Each row of a before or after table is a point. The points were changed in one or more steps. Then noise was added and the rows were shuffled. The steps act on how far a point lies along the listed directions, d1 being the first. Write out the steps. A step turns or swaps two directions, mirrors them in a line or flattens them onto one, adds a multiple of one to another, or multiplies one. Angles are multiples of 10 degrees, from the lower direction toward the higher: turns from -170 to 170, lines from 10 to 170 but not 90. Use the fewest steps. Two steps may share a direction if one is a turn and the other turns, adds or multiplies; they go together, in the order done. Otherwise the lowest direction goes first.

Directions:
(1): [-31   1  56]
(2): [-23  58 -14]
(3): [-51 -27 -28]
Before, 11 rows:
[[  0  32  33]
 [-29 -21  14]
 [  5 -24  11]
 [ 32 -26 -37]
 [-30  28  -7]
 [  8 -19   6]
 [  8   6  -7]
 [-12  15   1]
 [-10 -32 -60]
 [ 18  33 -20]
 [ -4  -9  45]]
After:
[[ 18  11  21]
 [-42  -1 -14]
 [-16  -6   3]
 [ 23  45 -59]
 [-15  27  30]
 [ 20   8   9]
 [ 52  12 -42]
 [-10  -3  58]
 [-30 -36  29]
 [  4 -27 -37]
 [  6  -8 -11]]
Steps: multiply d1 by 1.3; swap d2 and d3

Directions:
(1): [ 22  10  55  33  16  -1   2 -23]
(2): [  9  60   8 -32 -17  15  16  -3]
(3): [ 35  23 -24  18  16 -44   6  25]
(4): [ 14  10  -1  28 -30  29 -44  29]
(5): [ 23 -17  12 -21 -46 -36 -16 -20]
Before, 12 rows:
[[-24 -31   9 -14 -11  16 -12 -13]
 [-15  12 -13   2  26   6  24   5]
 [ -3  13  -7   4  32  -3  15  12]
 [-14  -6 -27 -13  31  -2  28  19]
 [-13  12  -6   8  24  12  11 -12]
 [-36 -43 -32   7   2  21 -20  14]
 [  8  12   8   1  15 -20  18 -23]
 [-14 -59  -6   5 -19   8 -42   6]
 [  0 -11  15   7  18  14  -1  -6]
 [-21 -24 -16  -6 -40  23 -35   3]
 [-27 -25   7 -18 -14   4  -1 -20]
 [  5  -6  15  10  11   5   3   2]]
After, 12 rows:
[[ -6   9 -24  -5  26  -2  14  19]
 [-27 -32   5 -14 -12  15 -12 -12]
 [ -6   5 -22 -17   3 -18  17  -8]
 [-22   6 -33 -13  18   7  23  13]
 [-29 -40 -15  15   7  22 -19   7]
 [ -1 -10  11   6  18  12   0  -5]
 [  6  -8  17   9  14   5   3   3]
 [ -1 -53  27  23 -10  10 -39 -10]
 [-32 -28 -11 -28 -18   5  -5 -12]
 [-18   8 -23   0  18  14  10  -6]
 [ -5 -17  25  18 -30  24 -31 -16]
 [-29 -15 -62 -34  25   0  29  33]]
Steps: add 1.5 times d4 to d1

Directions:
(1): [  3   6 -13 -13  21  -7   5   1   5 -16  -3 -60]
(2): [ -1   7  -6  28 -18  11   4 -35 -28  28 -13 -21]
Before (10 x 12):
[[  9 -11   8 -38  34 -22  -7  41  34 -39  16 -17]
 [  5   4  -5 -15  14  -5   1   9  12 -17  14 -23]
 [ 12  -3  11 -11  10   6  -6  24  10 -24  -4  27]
 [ -2  -8   0 -22  12  -5  -8  41  32 -33  20  37]
 [ -4   5   6  26 -27  11  -3 -21 -13  31  -2  36]
 [ -7   0 -14 -13   6  -2   9 -18  -7 -14  -1 -60]
 [  8 -10 -10 -14  21  -2   0   9  11 -21   9 -20]
 [ -1   6  -2 -16  14 -11  -4   9  19 -16   1 -42]
 [ 13 -13   5 -33  13  -7  -7  32  47 -31  21  23]
 [  3   2   7   6  -7   7  -6   1  -5  -2 -18   6]]
After (10 x 12):
[[ 12   4 -14  25 -18  14   5 -45 -13  25 -11 -49]
 [  2   4   1  19 -16   9   0 -20 -14  18   6  11]
 [ -5   3  12  23 -26   6  -8 -20  -8  25  -4  22]
 [ 13   7  -4  12   3  13   2 -15 -17  -5 -21 -32]
 [  4   2   5  -4   3   4  -6  10   3 -12 -16  -4]
 [  4  -8  -5  22 -11  13   0 -23 -17  16   0  11]
 [  5   0   4  42 -25  10  -2 -45 -38  42 -13 -19]
 [-11 -13  13   5 -28   9  -2 -12  -9   9   9  55]
 [  1   4  -5 -29  24 -13  -1  28  32 -27  11 -19]
 [ -2  11 -22  26  -8  11   4 -33 -23  11 -11 -55]]
Steps: turn d1 and d2 by 160 degrees
